Rows are points. The window is the flat piece filled in between its corners: a triangle in 3 columns, a solid with four corners in 4, and so on. A path goes straight from each point to the next, and from the last back to the first. After which points does the path pass through the window?

Window:
-0.45  0.15  0.63  -0.49
0.32  -0.09  0.50  -0.23
-0.33  0.22  -0.44  0.00
0.33  0.51  -0.35  0.48
Path:
(1): -0.30  0.81  -0.29  -0.54
(2): 0.08  0.23  -0.40  -0.56
(3): -0.56  0.19  -0.15  0.34
(4): -0.42  0.03  0.82  -0.18
(5): -0.09  0.30  0.03  -0.78
(6): -0.35  0.55  0.08  -0.44
(7): -0.55  -0.09  0.02  0.24
(8): -0.54  0.10  -0.08  0.54
(9): 0.13  0.72  -0.17  -0.40
(10): -0.07  0.39  0.60  -0.63
(11): -0.52  -0.04  0.49  -0.25
(12): 0.12  -0.32  0.57  0.25
(13): 0.22  0.15  0.33  -0.44
(14): 0.35  0.30  -0.03  -0.22
(15): 0.14  0.16  0.07  0.32
(16): -0.13  0.24  0.13  0.37
Through the window after points: 2, 4, 10, 12, 14

Window (4 x 4):
0.58  0.15  0.03  -0.14
-0.02  -0.32  -0.51  0.13
0.21  0.33  -0.53  -0.58
-0.27  -0.20  0.23  0.86
Path:
(1): 0.09  -0.05  0.00  1.08
(2): 0.55  0.48  -0.33  -0.36
(3): 0.57  -0.03  -0.24  -0.73
(4): 0.13  -0.34  0.20  0.27
(5): 0.16  -0.03  -0.15  0.45
(6): 0.40  0.21  -0.02  0.19
(7): 0.15  0.02  0.23  -0.14
(8): -0.05  -0.02  -0.14  -0.50
(9): 0.52  0.39  -0.56  0.05
(10): 0.36  0.69  -0.57  0.12
(11): 0.62  -0.43  0.52  -0.37
(12): 0.12  -0.34  0.04  -0.24
(13): 0.08  -0.12  -0.64  0.28
(14): 0.55  -0.04  -0.77  0.19
(15): -0.47  -0.41  0.05  -0.05
(16): -0.22  -0.33  0.33  0.17
Through the window after points: 8, 10, 12, 14

Window, 6 rows:
-0.24  -0.25  0.41  -0.45  -0.13  0.07
0.31  0.55  -0.32  0.58  -0.17  -0.31
-0.39  0.15  0.64  -0.36  0.45  0.21
-0.22  0.23  -0.82  0.77  -0.14  0.00
0.50  0.10  -0.21  1.18  -0.02  -0.05
-0.61  0.26  0.54  -0.20  -0.32  0.42
Path:
(1): -0.58  0.00  0.40  0.20  -0.03  0.09
(2): -0.14  0.20  0.06  -0.25  -0.14  0.51
(3): 0.46  0.47  -0.49  0.01  -0.43  0.39
(4): 0.08  0.46  -0.13  0.70  -0.04  -0.45
(5): -0.14  0.07  0.18  0.71  -0.07  -0.13
(6): 0.48  0.07  -0.25  0.43  -0.07  0.24
(7): 0.24  0.31  -0.16  0.30  0.10  0.24
(8): -0.31  0.29  0.24  0.80  0.11  -0.39
Through the window after points: 3, 5

Window:
0.33  -0.13  0.72  -0.04  -0.31  0.06  0.36  -0.26
0.07  0.20  0.36  -0.09  0.33  0.10  0.05  -0.72
0.09  -0.06  -0.34  0.75  -0.26  0.35  0.01  0.25
0.55  0.36  0.84  0.02  0.08  -0.19  -1.09  -0.93
-0.30  0.38  0.18  -0.12  -0.42  -0.62  0.15  -0.78
0.03  1.01  -0.21  0.35  -0.24  0.01  -0.35  0.27
0.01  -0.69  -0.34  -0.26  0.33  -0.32  0.74  0.49
-0.67  -0.29  -0.48  -0.75  -0.39  0.69  -0.12  -0.04
Path:
(1): 0.26  0.41  -0.43  0.26  -0.34  0.07  0.02  -0.05
(2): -0.43  0.32  0.35  0.16  0.26  -0.07  -0.24  0.57
(3): -0.79  0.02  0.46  0.16  -0.25  0.24  -0.33  0.55
(4): 0.49  0.19  -0.47  -0.07  0.00  -0.10  0.19  -0.35
(5): 0.33  0.20  -0.44  -0.40  -0.20  0.05  0.40  -0.31
(6): -0.65  -0.28  0.30  0.34  0.01  -0.38  -0.09  0.25
(7): -0.37  -0.20  0.19  -0.06  -0.10  0.06  0.08  0.12
(8): 0.23  0.06  -0.31  -0.21  -0.28  0.14  -0.03  -0.47
(9): 0.55  0.33  -0.32  -0.41  -0.38  -0.11  -0.07  -0.90
(10): -0.30  0.41  0.30  0.15  -0.09  -0.09  -0.26  -0.11
(11): -0.61  -0.11  0.48  -0.27  0.01  0.21  -0.16  -0.04
(12): 1.01  0.17  -0.30  0.11  -0.25  0.21  0.16  -0.20
Through the window after points: 1, 3, 5, 7, 9

Window:
0.09  0.46  0.07  0.08  -1.20  0.17  -0.55  -0.24  0.13
0.12  -0.44  -0.86  0.70  0.08  0.12  0.55  0.32  -0.11
0.60  -0.06  -0.42  0.60  0.29  -0.12  -0.02  0.18  0.03
0.48  0.02  -1.05  0.02  0.30  -0.08  0.02  0.67  -0.14
-0.54  0.19  0.47  -0.10  0.22  -0.16  -0.46  0.13  -0.90
-0.80  0.34  -0.42  0.76  -0.27  0.30  -0.49  -0.43  0.10
-0.38  0.53  0.17  -0.54  -0.01  0.22  0.35  -0.23  -0.04
-0.16  -0.34  -0.16  0.23  -0.26  0.19  -0.48  -0.13  0.23
-0.30  0.53  0.16  0.35  -0.39  0.61  -0.79  0.41  -0.02
Path:
(1): -0.36  0.05  -0.14  0.48  0.09  -0.21  -0.10  0.38  0.05
(2): -0.06  0.06  -0.33  0.18  0.07  0.62  -0.26  -0.01  -0.33
(3): -0.22  0.11  0.18  -0.21  -0.48  0.85  -0.42  -0.38  -0.93
(4): -0.29  0.62  0.13  0.02  -0.10  -0.19  -0.29  0.24  0.41
(5): -0.25  0.38  -0.13  0.26  -0.01  -0.06  -0.01  0.27  0.01
(6): 0.12  0.34  -0.35  -0.20  -0.14  0.64  -0.39  -0.22  -0.59
(7): 0.24  0.00  -0.65  0.27  0.17  0.40  -0.25  0.02  -0.34
(8): 0.10  0.02  -0.49  0.30  -0.01  -0.28  -0.19  0.61  -0.02
(9): -0.22  0.33  -0.22  0.39  0.06  -0.59  0.24  0.61  0.02
(10): 0.38  -0.07  -0.73  0.27  0.03  0.55  -0.16  0.01  -0.17
(11): 0.03  0.47  -0.20  0.01  -0.28  0.50  -0.29  -0.23  -0.38
(12): -0.38  0.28  0.09  0.62  -0.75  -0.32  -0.37  0.50  0.46
(13): -0.54  0.47  0.20  0.15  -0.10  -0.31  -0.33  0.58  -0.10
(14): -0.28  0.09  0.05  0.20  0.01  0.39  -0.52  -0.22  -0.59
(15): -0.02  0.18  -0.41  0.01  0.53  0.67  0.00  -0.45  -0.58
(16): 0.09  -0.11  -0.34  0.14  -0.30  -0.82  -0.07  0.80  0.00
Through the window after points: 13

Window:
0.33  -0.17  -0.80  0.18  0.06  -0.03  0.19  0.14  -0.15
0.26  0.80  -0.24  0.28  -0.18  0.26  -0.16  -0.19  -0.18
0.13  0.41  0.14  -0.10  0.40  0.45  -0.08  -0.18  0.01
-0.44  -0.11  -0.29  -0.42  -0.11  0.33  0.49  -0.57  0.23
-0.18  -0.24  -0.36  0.32  0.05  -1.48  0.04  0.41  -0.26
0.28  -0.44  -0.56  0.15  -0.44  0.84  -0.36  0.32  -0.04
-0.24  0.08  -0.13  -0.19  0.42  0.23  -0.45  -0.87  0.62
0.85  -0.02  0.07  0.38  -0.21  0.37  -0.50  -0.68  -0.47
-0.44  -0.39  -0.32  0.88  -0.14  0.27  0.57  -0.50  -0.15
Path:
(1): 0.39  0.07  0.77  0.28  -0.58  0.02  -0.27  -0.30  0.43
(2): 0.25  -0.01  -0.08  0.26  0.17  0.20  0.11  -0.58  0.24
(3): -0.46  0.07  -0.24  0.01  -0.07  0.46  -0.67  -0.26  -0.45
(4): 0.08  0.32  -0.31  0.08  0.08  0.29  -0.25  -0.32  -0.24
(5): 0.21  0.24  -0.08  0.13  -0.02  0.17  0.15  -0.21  0.29
(6): 0.20  -0.19  -0.23  0.21  -0.17  0.25  0.15  -0.20  0.26
(7): -0.06  -0.03  -0.70  0.08  -0.09  0.29  -0.71  -0.37  -0.62
(8): -0.07  0.13  -0.93  0.07  0.42  0.43  -0.21  -0.45  -0.53
Through the window after points: 2, 4

Window:
0.41  -0.09  -0.06  0.00  0.01  0.56  0.83  0.38  -0.17  0.83  -0.29
-0.18  -0.43  -0.97  -0.54  -0.46  0.48  -0.37  0.68  0.21  -0.66  -0.03
0.75  -0.11  0.02  0.14  0.21  -0.56  -0.80  -0.10  0.30  0.11  -0.08
0.28  -0.14  0.47  -0.59  0.02  0.32  -0.60  -0.30  0.76  0.05  -0.43
0.42  0.13  -0.08  0.07  0.65  -0.11  0.81  -0.47  -0.19  0.39  -0.37
-0.26  -0.26  -0.56  -0.49  0.10  -0.53  -0.17  -0.22  0.13  0.41  0.28
-0.79  -0.13  -0.70  0.06  0.05  -0.11  -0.27  -0.69  -0.69  0.38  -0.03
-0.42  0.29  0.17  -0.55  -0.46  -0.54  -0.77  0.22  -0.42  -0.08  0.14
-0.03  -0.51  -0.05  0.43  -0.55  -0.92  -0.22  -0.85  0.46  0.05  -0.03
0.02  0.37  -0.92  -0.34  -0.72  -0.17  -0.40  0.47  0.34  -0.14  -0.07
-0.25  0.46  -0.31  0.17  0.85  -0.19  -0.03  0.38  0.62  0.08  -0.18
Path:
(1): 0.19  0.36  -0.51  -0.03  -0.32  0.03  -0.42  0.01  0.16  0.06  0.25
(2): -0.07  0.10  -0.72  -0.41  -0.44  -0.29  -0.11  0.40  0.27  -0.05  -0.36
(3): -0.11  -0.24  -0.37  0.06  0.02  -0.49  -0.13  0.14  -0.03  0.10  -0.32
(4): -0.12  0.22  -0.47  0.00  -0.14  -0.29  -0.15  -0.40  0.22  0.14  0.35
(5): 0.19  0.18  -0.21  -0.03  0.00  0.44  0.06  -0.37  0.14  0.37  0.36
(6): 0.05  -0.17  -0.16  -0.14  0.38  -0.45  0.34  0.07  -0.09  0.31  -0.66
(7): -0.06  -0.51  -0.50  -0.39  0.13  -0.58  -0.25  0.05  0.37  0.36  -0.21
(8): -0.36  0.55  -0.40  -0.36  -0.19  0.01  -0.08  -0.53  -0.29  0.14  0.83
(9): 0.02  0.02  -0.25  0.02  -0.11  0.27  -0.01  -0.35  0.21  0.23  0.38
(10): 0.05  -0.39  -0.43  -0.48  -0.30  -0.84  -0.19  0.05  -0.50  0.30  -0.81
(11): -0.01  -0.34  -0.47  -0.04  -0.20  -0.31  -0.07  0.17  0.27  0.02  -0.60
(12): -0.17  0.27  -0.50  -0.08  -0.18  -0.10  0.03  -0.02  -0.36  0.17  0.57
Through the window after points: 1, 5, 7

Window:
-0.18  0.16  0.97  -0.12  -0.17  -0.15  -0.20  -0.97  -0.21  -0.02  -0.55  0.31
0.25  0.46  -0.18  -0.03  0.00  0.79  0.47  0.18  -0.31  0.69  0.66  -0.18
0.78  -0.30  -0.50  -0.04  -0.29  0.12  0.06  0.18  -0.78  0.30  0.35  0.11
-0.46  -0.41  -0.31  0.10  0.03  0.31  -0.30  -0.09  -0.09  -0.05  -0.46  0.50
-0.52  0.04  1.05  0.53  -1.17  0.01  -0.28  -1.16  -0.14  0.33  -0.49  0.60
0.40  0.19  -0.61  0.28  0.42  0.11  0.10  -0.09  0.20  0.61  0.49  0.42
-0.03  -0.21  0.87  0.05  -0.67  0.42  -0.02  -1.09  0.66  0.04  -0.39  0.29
-0.30  0.29  -0.23  0.05  -0.24  -0.05  0.44  -0.32  0.44  -0.33  0.24  0.31
-0.46  -0.34  -0.22  0.00  -0.17  -0.20  0.45  -0.72  0.20  0.35  -0.64  0.22
0.65  0.59  -0.81  0.10  -0.11  0.39  -0.17  0.03  -0.29  0.36  0.04  -0.33
0.03  0.11  -0.06  0.02  -0.23  0.03  0.39  0.09  0.26  0.21  -0.65  0.76
0.25  0.13  0.32  0.22  -0.34  -0.02  -0.17  0.20  0.04  0.56  0.31  -0.42
Path:
(1): -0.65  0.33  -0.09  -0.36  -0.30  -0.10  -0.49  -0.31  0.18  0.33  -0.07  0.10
(2): 0.19  0.83  -0.31  -0.35  -0.18  0.26  -0.63  -0.18  0.32  0.57  0.10  0.19
(3): 0.17  -0.33  0.01  0.46  -0.11  0.25  0.63  -0.39  -0.05  0.11  0.08  0.15
(4): 0.19  -0.23  0.04  0.86  -0.17  0.37  0.48  -0.39  -0.01  0.27  -0.60  0.30
(5): -0.14  0.00  0.15  -0.31  -0.34  0.19  -0.06  -0.57  0.12  0.14  -0.11  0.39
(6): -0.24  0.13  -0.04  -0.50  -0.30  0.35  -0.14  -0.14  0.03  0.35  0.19  0.10
(7): 0.55  -0.05  0.44  1.08  -0.24  -0.05  0.28  -0.30  0.17  0.22  -0.28  0.02
(8): 0.24  0.24  -0.26  0.86  0.04  0.27  0.37  -0.44  -0.02  0.18  -0.13  0.19
(9): -0.16  -0.26  -0.02  -0.73  -0.59  0.03  -0.17  0.16  0.13  0.32  0.11  0.14
(10): -0.30  0.15  0.15  -0.08  -0.59  0.34  -0.11  -0.40  -0.08  0.38  -0.13  0.35
(11): 0.22  0.08  0.31  0.48  -0.44  -0.12  0.18  -0.55  -0.04  -0.20  -0.44  0.04
(12): 0.34  -0.16  0.05  0.54  -0.16  0.14  0.14  0.21  -0.38  0.04  0.03  0.03
(13): 0.19  0.18  -0.32  -0.34  -0.22  0.12  0.02  -0.37  0.05  0.71  0.28  0.13
(14): 0.52  0.76  -0.38  -0.58  -0.26  0.21  -0.65  0.17  0.05  0.51  0.63  0.27
(15): 0.33  0.24  -0.51  0.29  -0.11  0.30  0.13  -0.21  -0.21  0.29  -0.20  -0.21
(16): 1.09  -0.55  0.13  0.70  -0.34  0.25  0.54  -0.31  -0.24  -0.02  -0.36  0.43
Through the window after points: 2, 6, 12, 14

Window:
-0.03  0.06  0.20  0.03  0.32  -0.23  -0.16  -0.37  -0.61  0.00  0.14  0.35  0.07  0.09
-0.33  0.02  -0.07  0.04  0.05  0.15  -0.27  0.23  -0.42  0.38  0.12  -0.03  -0.14  0.40
-0.52  -0.19  -0.21  0.19  0.45  0.14  -0.13  0.07  0.26  -0.64  -0.22  -0.17  -0.46  -0.12
0.59  -0.15  -0.91  -0.40  -0.44  0.00  0.13  -0.16  0.22  -0.51  0.18  -0.18  -0.38  0.00
0.16  -0.01  1.18  -0.24  0.22  0.20  0.53  0.71  -0.48  0.12  0.49  0.97  0.02  0.81
-0.03  -0.26  -1.03  -0.80  0.70  -0.25  0.32  0.06  -0.30  0.27  -0.31  -0.41  0.04  0.61
-0.38  -0.61  -0.16  0.19  0.03  -0.55  -0.20  -0.02  -0.09  0.42  -0.44  0.08  -0.09  0.16
-0.09  -0.60  0.00  -0.73  0.19  0.13  -0.28  0.30  -0.37  0.08  -0.15  -0.23  0.94  -0.32
0.35  0.13  -0.44  0.22  0.40  0.32  0.11  0.10  -0.33  0.00  -0.38  0.52  0.01  0.36
-0.44  -0.08  -0.59  -0.48  -0.10  -0.39  -0.23  -0.28  0.00  -0.24  -0.44  0.35  -0.31  0.68
0.32  0.23  0.26  -1.05  0.66  0.12  -0.39  -0.23  0.74  0.85  -0.12  -0.54  -0.87  0.38
0.42  -0.02  0.67  -0.51  -0.18  0.10  0.28  0.34  -0.62  -0.09  -0.10  -0.16  0.19  0.46
-0.42  -0.42  0.06  0.25  -0.11  0.22  0.01  -0.57  0.32  -0.32  -0.03  0.16  0.13  0.28
-0.06  -0.19  -0.07  -0.17  0.30  -0.51  -0.70  0.01  0.04  -0.05  -0.01  -0.29  0.09  0.62
Path:
(1): 0.39  -0.38  0.20  -0.72  0.51  0.60  -0.02  -0.03  -0.90  0.11  0.22  0.33  -0.68  0.27
(2): -0.23  -0.16  -0.14  -0.08  0.06  -0.50  -0.13  0.14  0.16  0.08  -0.24  -0.12  0.30  0.46
(3): -0.34  0.47  0.07  -0.20  0.38  -0.05  0.05  0.20  -0.02  0.54  0.06  0.27  0.34  0.33
(4): 0.56  -0.92  -0.10  -0.61  0.15  0.20  -0.06  -0.34  -0.20  -0.38  -0.25  -0.29  -0.85  0.23
(5): 0.38  -0.76  0.11  -0.19  0.24  0.09  -0.85  0.05  -0.08  -0.45  -0.13  0.13  -0.58  0.19
(6): -0.19  0.10  -0.24  -0.19  0.09  -0.13  0.12  -0.20  0.14  0.12  -0.02  -0.14  0.16  0.42
(7): -0.53  0.39  0.32  -0.41  0.12  -0.31  0.65  0.23  0.71  0.11  0.17  0.10  -0.02  0.15
(8): 0.56  -0.43  -0.18  -0.45  0.45  0.39  -0.84  -0.39  -0.34  0.34  -0.36  -0.19  -0.48  0.56
Through the window after points: 1, 5, 7

Window, 14 rows:
0.23  -0.33  0.12  -0.44  0.48  0.27  0.24  -0.57  0.17  -0.29  0.05  -0.34  0.21  0.35
-0.28  -1.12  -0.09  -0.08  0.25  0.08  0.05  -0.01  0.31  -0.37  -0.06  0.08  -0.36  0.21
0.33  -0.69  0.28  0.08  0.58  0.61  -0.12  -0.26  0.11  -0.76  0.28  0.27  0.56  -0.37
-0.24  0.55  0.61  0.61  0.91  -0.22  0.47  0.18  -0.57  -0.29  -0.17  -0.11  0.12  -0.06
-0.02  -0.77  0.55  0.04  -0.11  0.81  -0.21  0.09  0.46  -0.30  -0.01  -0.27  0.48  0.39
-0.03  -0.57  0.45  0.26  0.12  -0.13  -0.47  -0.61  0.19  -0.19  0.39  -0.44  -0.10  -0.20
-0.46  0.83  -0.72  0.04  0.03  0.30  0.26  0.28  0.73  -0.71  0.33  -0.02  -0.37  -0.27
-0.11  -0.80  0.49  -0.43  0.17  0.19  -0.02  -0.04  0.54  0.00  0.90  0.22  0.51  0.00
0.07  -0.66  -0.11  -0.16  0.26  0.11  -0.63  0.06  -0.08  0.29  0.00  -0.13  0.63  0.02
0.16  0.80  -0.13  -0.56  -0.61  -0.05  0.09  0.68  -0.06  -0.87  0.30  0.20  -0.24  -0.31
-0.25  0.92  -0.73  0.09  -0.31  0.35  0.24  0.51  -0.52  -0.72  0.82  0.01  -0.59  0.23
0.63  -0.79  0.16  0.16  0.35  0.17  0.15  0.28  0.32  -0.03  0.35  -0.48  0.19  -0.08
-0.39  -0.91  0.32  -0.27  0.42  0.43  0.12  -0.16  -0.03  -0.20  0.21  -0.69  0.25  -0.51
-0.08  0.92  -0.40  -0.01  -0.48  0.44  0.37  0.19  -0.22  0.06  0.26  0.37  -0.86  -0.40
Path:
(1): -0.07  -0.48  -0.08  0.18  -0.01  -0.05  0.45  -0.34  -0.10  -0.24  0.14  -0.28  0.32  0.15
(2): -0.06  0.15  0.56  -0.06  0.46  0.28  -0.57  0.12  0.16  -0.27  0.34  -0.10  -0.48  -0.46
(3): 0.04  -0.01  0.24  -0.02  0.37  0.21  -0.12  0.11  -0.02  -0.32  0.41  -0.16  -0.19  -0.13
(4): -0.25  -0.42  -0.28  0.15  -0.20  0.21  0.12  0.16  0.26  -0.21  0.12  0.14  0.57  -0.05
(5): -0.14  -0.26  -0.28  0.01  -0.16  0.18  0.29  0.00  -0.01  -0.28  0.29  -0.29  0.50  -0.08
(6): 0.23  -0.18  0.26  0.13  0.48  0.18  -0.18  0.11  0.55  -0.30  0.33  -0.20  -0.47  -0.17
(7): -0.06  -0.50  0.65  0.04  0.54  0.32  -0.47  0.15  0.36  -0.13  0.31  0.10  -0.65  0.29
(8): -0.15  -0.39  -0.49  0.09  -0.13  -0.24  0.47  -0.43  -0.25  -0.47  -0.03  -0.43  0.74  -0.43
Through the window after points: 1, 5, 7

Window (14 x 14):
-0.22  -0.33  -0.69  -0.52  -0.15  0.40  -0.09  0.10  -1.11  -0.42  -0.84  0.16  -0.35  0.70
-0.18  0.22  0.01  -0.20  0.32  -0.28  0.15  0.29  0.36  0.13  -0.19  0.13  -0.18  -0.50
0.11  -0.40  0.63  0.04  0.10  0.08  -0.11  0.52  0.05  0.25  -0.22  0.08  0.06  0.43
0.53  0.62  -0.03  0.10  -0.26  0.39  -0.03  -0.08  0.63  0.18  0.22  0.03  0.03  0.21
0.03  -0.21  0.08  -0.67  0.26  0.24  0.35  0.30  -0.86  -0.49  0.20  0.03  -0.01  0.68
0.33  -0.57  -0.41  0.24  0.65  0.71  0.05  -0.55  -0.18  -0.62  0.02  -0.43  -0.03  -0.43
-0.35  -0.24  0.19  -0.06  -0.32  -0.32  0.12  0.37  0.81  -0.18  0.44  -0.21  0.23  0.58
0.91  -0.58  -0.84  0.20  0.43  0.06  0.27  -0.99  -0.56  -0.50  -0.27  0.17  0.34  -0.53
0.00  0.14  0.17  0.49  -0.45  -0.02  0.29  0.66  0.16  -0.12  0.18  0.16  -0.18  -0.17
0.14  -0.18  0.46  -0.41  -0.69  0.03  0.22  0.51  0.46  0.50  0.22  -0.26  -0.34  -0.11
0.11  -0.10  0.76  -0.38  -0.43  0.03  -0.45  0.38  0.45  -0.53  0.28  0.00  0.16  0.03
0.54  -0.48  -0.32  0.18  0.59  -0.24  -0.21  -0.66  -0.66  -0.58  0.03  -0.28  -0.52  -0.01
-0.02  -0.18  0.11  0.21  0.28  -0.08  0.06  -0.72  -0.79  -0.22  -0.23  -0.55  0.22  -0.42
-0.20  -0.49  -0.16  -0.38  -0.10  0.67  -0.22  -0.44  -0.69  -0.18  0.31  0.71  -0.23  0.63
Path:
(1): 0.10  0.01  -0.15  0.13  0.03  0.08  -0.71  0.77  -0.15  0.16  0.19  -0.12  -0.03  -0.45
(2): 0.02  -0.26  0.25  -0.39  -0.12  0.31  0.67  -0.40  0.08  -0.34  -0.09  0.15  -0.03  0.47
(3): 0.21  -0.34  0.25  -0.32  0.12  0.35  -0.05  -0.20  -0.04  -0.40  -0.13  -0.02  -0.14  0.33
(4): -0.24  -0.14  -0.63  0.09  -0.29  -0.48  0.02  0.15  -0.62  0.25  0.64  -0.08  0.05  -0.16
(5): -0.17  0.04  -0.16  -0.79  -0.20  -0.20  -0.51  0.51  -0.05  0.28  0.18  -0.61  -0.12  0.00
(6): 0.35  -0.20  0.47  0.71  0.32  0.19  0.72  -0.34  0.33  -0.74  -0.26  0.93  0.05  -0.29
(7): -0.02  -0.19  0.35  -0.02  0.33  0.43  0.24  -0.40  0.26  -0.41  -0.36  0.00  -0.23  -0.11
(8): 0.16  -0.42  -0.43  -0.21  -0.09  -0.35  -0.20  0.36  -0.89  0.01  0.16  -0.03  0.03  0.18
Through the window after points: 5

Window, 14 rows:
0.43  0.10  -0.45  0.20  -0.47  -0.23  -0.23  -1.23  0.88  0.12  1.34  0.25  0.65  -0.95
0.71  0.15  0.10  -0.56  -0.17  -0.12  0.27  -0.18  -0.14  -0.05  0.05  0.01  0.14  -0.20
0.54  -0.73  -0.25  0.94  0.17  0.08  -0.32  -0.13  0.24  1.08  0.13  -0.35  -0.13  0.77
0.17  -0.61  -0.28  1.19  -0.19  -0.13  -0.09  -0.28  -0.59  -0.73  -0.52  -0.03  -0.16  0.20
0.31  0.47  -0.30  -0.12  0.55  -1.10  0.11  -0.02  0.21  0.19  0.17  -0.34  -0.53  -0.63
0.03  0.05  -0.01  -0.42  0.15  -0.29  0.32  -0.32  -0.18  -0.34  0.17  0.66  -0.13  0.33
0.11  -0.08  -0.02  -0.04  0.01  0.08  0.09  -0.86  0.75  -0.09  0.08  0.24  0.33  -0.71
0.32  -0.15  -0.09  -0.45  0.66  0.18  0.41  -0.27  -0.27  -0.44  0.38  -0.01  0.28  0.09
0.21  0.40  -0.40  -0.42  0.45  -0.44  0.17  0.47  0.06  0.27  0.06  0.19  0.39  -0.25
-0.39  -0.06  0.23  -0.08  0.24  -0.41  0.36  -0.03  -0.67  0.49  0.32  -0.05  -0.08  -0.32
0.23  -0.25  0.08  -0.52  0.14  -0.59  -0.25  0.06  0.35  -0.32  0.38  0.10  0.13  -0.59
0.14  0.20  0.13  -0.12  -0.03  0.43  0.34  0.01  0.21  -0.32  0.65  0.24  -0.05  -0.14
0.03  -0.16  -0.44  -0.45  -0.06  -0.38  0.67  0.02  0.19  -0.20  0.20  -0.21  0.02  0.01
0.07  0.07  0.19  0.53  0.21  -0.21  -0.96  0.06  0.22  0.87  -0.30  -1.06  0.30  1.05
Path:
(1): 0.51  -0.06  0.64  0.35  -0.19  -0.28  0.31  -0.40  0.33  -0.36  0.16  0.30  0.53  -0.13
(2): -0.05  0.11  -0.48  -0.35  0.26  0.07  -0.06  -0.14  0.18  0.19  0.32  -0.17  -0.23  -0.21
(3): -0.07  -0.18  -0.36  -0.08  0.01  -0.18  -0.49  -0.06  -0.10  0.34  0.08  0.06  -0.11  -0.03
(4): 0.51  0.02  0.57  0.43  0.41  -0.28  0.52  -0.31  0.10  -0.03  0.22  -0.26  0.36  0.19
(5): 0.37  -0.06  0.02  0.12  0.43  -0.56  0.70  -0.05  0.16  -0.34  0.35  -0.10  0.57  -0.12
(6): -0.10  -0.19  -0.29  -0.16  -0.43  0.21  -0.49  -0.37  -0.33  0.10  0.01  0.32  -0.77  -0.41
(7): 0.26  -0.07  -0.66  -0.14  -0.04  0.18  -0.09  -0.49  -0.03  0.11  0.37  0.17  -0.10  -0.54
(8): 0.19  -0.10  0.13  -0.01  0.20  -0.52  0.40  -0.02  0.15  -0.22  0.23  0.10  0.07  -0.12
Through the window after points: 1
